Each row of a before or after table is a point. One or more steps were done to the points. Then noise was added and the rows were shuffled. The steps act on how far a point lies along the listed directions, d1 being the first. Name the steps. A step turns or swaps two directions, mirrors them in a line or flattens them onto one, adds a multiple of one to another, or multiplies one. Angles are multiples of 10 degrees, from the lower direction toward the higher: turns from -170 to 170, lines from 10 to 170 but not 90. Use the fewest steps. Two steps may share a direction if one is a turn and the other turns, adds or multiplies; they go together, in the order done. Otherwise the lowest direction goes first.

Directions:
(1): [ 4.1 -3.8]
(2): [3.8 4.1]
Before:
[[-4.6  1.9]
 [-4.7 -1.7]
 [ 8.7  5.0]
 [-0.4 -2.5]
 [-5.3  1.1]
 [-2.6  3.5]
 [-4.5 -2.9]
 [10.2  1.2]
 [ 4.6  0.2]
 [ 4.4  1.8]
 [-2.8  0.2]
 [ 1.5  0.5]]
After, 12 rows:
[[-4.0 -3.1]
 [-3.1 -0.7]
 [-0.8  1.8]
 [ 0.9  0.8]
 [ 7.4  6.1]
 [-3.8 -2.6]
 [-2.3 -0.4]
 [ 3.2  1.3]
 [-2.0 -0.6]
 [ 3.5  2.5]
 [-0.9 -1.8]
 [ 7.2  3.9]]
Steps: multiply d1 by 0.4

Directions:
(1): [ 1.4 -5.1 -5.4 -2.4  0.8  5.6]
(2): [ 3.4 -6.8  3.8 -1.8 -1.9 -4.0]
(3): [-5.8 -1.7  4.4 -0.4 -4.2  4.5]
(4): [-2.9  1.7 -2.2 -8.2 -1.6 -3.1]
(5): [ 6.2  3.9  1.5 -2.1 -4.9  3.3]
(6): [-1.0 -0.9 -5.0  3.9 -6.8 -2.7]
Before:
[[  0.2   0.6   0.3  -1.4   0.8  -3.2]
 [  1.9   2.7  -1.1   7.8  -0.1  -4.3]
 [  0.8  -2.1   5.0  -0.5  -3.0 -11.2]
 [ -0.7  -2.5  -2.4   5.1   1.6   2.9]
 [  1.0   2.3  -0.6   9.2   2.0  -1.7]
 [ -3.2   1.6   2.5  -3.0   6.4  -3.2]
 [ -0.4  -0.2  12.9  -5.7  -4.9  -1.2]
 [ -1.2   1.8  -0.9  -0.3   0.6   2.0]
 [  1.7   5.4   5.0  -6.5  -0.8  -3.7]
 [  7.2   1.3  -0.9   5.9   3.7  -1.4]]
After, 10 rows:
[[ 4.1 -0.6 -3.4  8.1  1.1 -2.9]
 [ 2.3 -0.4 -1.1  3.5 -1.3  5.2]
 [ 1.2  1.0 -0.3 -1.1 -0.8 -3.2]
 [-1.0  1.7 -1.3  0.0  0.9  1.4]
 [-2.4  2.1  1.6 -4.0  3.8 -8.5]
 [ 0.5  2.5  0.3  8.1 -3.9 -2.2]
 [-3.4 -2.9 11.1 -4.9  5.1 -6.0]
 [ 4.9  5.7  1.3 -4.2  1.7 -2.5]
 [ 1.9  3.4  0.8  9.1 -2.2  0.6]
 [ 1.7 -1.3  6.4 -1.1 -5.8 -9.1]]
Steps: turn d3 and d6 by -40 degrees; multiply d5 by -1

Directions:
(1): [ 1.1 -8.0 -3.3  0.8 -4.7 -1.1  1.0 -1.3  6.3]
(2): [-2.5 -0.4  6.7 -0.6  3.2 -2.0 -4.0 -5.8  5.1]
(3): [ 4.1  0.9  4.8 -3.3 -4.2 -7.8  3.2  0.9 -1.5]
(4): [ 1.8 -1.6 -0.5 -9.0  4.3  1.5 -0.9  5.0  3.2]
(5): [-4.8 -0.6  2.1 -3.1 -0.3  3.6  9.1 -3.0 -0.1]
Before, 9 rows:
[[-0.4 -3.3  3.3  1.1 -2.0 -1.4  1.7 -3.0  0.6]
 [ 0.0 -0.7  1.0 -7.2  3.9 -2.2 -2.4  2.9  1.2]
 [-5.3  1.3  1.8  5.9  4.6  2.9 -7.3 -8.6  1.3]
 [-5.4 -1.8 -3.3  9.0  1.4  6.1 -5.1 -3.8  3.6]
 [-3.2 -0.4 -0.4  3.6  0.2 -2.0 -3.1 -5.0  0.6]
 [-0.4 -3.7  2.5 -8.4 -2.2  1.2  7.3  0.0  0.8]
 [ 0.3 -2.1  3.1 -8.1  1.5 -0.6  9.0 -1.5  0.8]
 [-3.8 -2.9  4.3 -3.2  1.6 -0.3  2.8 -6.1  3.0]
 [-2.2  4.4  3.3 -7.4  2.8 -0.9  2.5  4.4 -4.9]]
After (9 x 9):
[[ 0.6 -2.9  2.9 -7.7  0.7 -0.7  8.8 -1.7  1.7]
 [-6.1  3.0  4.2  5.5  6.0  2.6 -8.1 -9.2  1.2]
 [-0.2 -4.7  1.7 -8.3 -2.9  1.0  7.4  0.1  1.1]
 [-6.4  0.5 -1.9  9.0  3.0  5.9 -5.4 -3.9  2.1]
 [-0.7 -4.0  3.1  1.3 -2.1 -1.4  1.3 -3.9  1.5]
 [-0.3 -1.0  1.4 -6.8  4.1 -2.6 -2.4  3.0  1.5]
 [-4.5 -3.0  5.5 -3.4  2.1 -0.6  2.0 -7.2  3.6]
 [-2.0  4.0  2.7 -6.7  2.1 -1.2  3.1  4.9 -4.3]
 [-3.5 -0.2  0.7  3.4  0.7 -2.5 -3.6 -5.8  0.9]]
Steps: add 0.3 times d3 to d1; multiply d2 by 1.3
